Each row is a point. The window is the flat piece filled in between its corners: a triangle in 3 columns, a solid with four corners in 4, and so on. A path goes straight from each point to the next, and from the last back to the first. List the points from which the path goes on through the window.

Window:
[[0.65,-3.00,-1.19],
[-1.24,2.50,0.45],
[-0.71,1.21,1.62]]
Path:
(1): [-3.20,2.70,1.31]
(2): [-0.24,4.22,0.96]
(3): [1.17,2.85,1.92]
(4): [-2.36,0.49,0.48]
(5): [-2.43,1.87,1.45]
(6): [0.21,4.93,1.60]
(7): [2.65,-3.25,-0.79]
(8): [-1.91,-1.64,-1.65]
(9): [-2.74,1.26,0.25]
(10): [-0.03,2.53,0.44]
(11): [0.45,0.22,1.07]
(12): [-1.80,1.04,1.19]
Through the window after points: 3, 9, 11

Window:
[[-0.32,0.12,-1.76,2.66],
[2.06,-2.90,-1.04,2.62],
[0.16,2.23,1.29,-4.02],
[-0.75,-1.51,1.47,-2.45]]
Path:
(1): [1.96,1.28,0.82,1.59]
(2): [-0.02,-2.29,-2.26,-0.54]
(3): [-0.20,-2.08,-1.93,0.74]
(4): [-0.46,-1.60,0.49,2.05]
(5): [0.60,0.76,-0.07,2.47]
(6): [-1.16,-0.43,-2.25,-0.12]
(7): [-0.32,3.40,-2.26,-5.74]
(8): [0.51,0.44,3.74,-1.69]
Through the window after points: 5, 7

Window:
[[1.22,-1.13,-0.08,2.35,-1.53,-1.59],
[-0.77,-1.71,-0.29,1.77,-1.71,1.04],
[-0.24,3.91,-3.68,-1.26,0.25,1.94],
[0.12,4.11,0.58,-2.88,-2.03,2.70],
[1.48,-2.48,1.66,-0.55,3.35,3.69],
[-1.28,-2.12,1.88,1.71,0.09,-1.22]]
Path:
(1): [0.18,0.69,1.15,3.48,0.29,-0.02]
(2): [2.01,-0.15,-0.40,2.73,3.02,3.52]
(3): [-0.62,-2.22,1.00,-1.17,-0.58,1.34]
(4): [0.46,-2.61,2.01,-0.83,-1.36,-0.95]
(5): [-1.72,0.41,-0.57,5.26,1.25,-0.52]
(6): [-0.88,-0.16,1.34,3.88,-1.89,5.33]
(7): [0.22,-1.27,-1.87,0.15,-0.01,-1.66]
(8): [0.23,-2.84,0.95,-1.03,1.02,1.86]
(9): [2.49,1.15,0.93,1.91,4.22,4.99]
(10): [2.89,1.36,1.17,1.61,-0.09,4.12]
(11): [-1.04,1.32,-2.56,-0.63,-1.10,-1.42]
(12): [0.96,-1.95,-1.71,-1.53,-2.91,0.29]
(13): [-1.10,0.32,0.85,2.99,-0.03,1.25]
(14): [1.45,0.36,0.71,2.87,1.54,2.11]
(15): [-0.42,-0.19,-1.98,-0.38,0.24,0.99]
(16): [-0.36,-3.95,0.24,-1.17,-1.37,-1.59]
Through the window after points: 2, 4, 8, 10, 12, 16
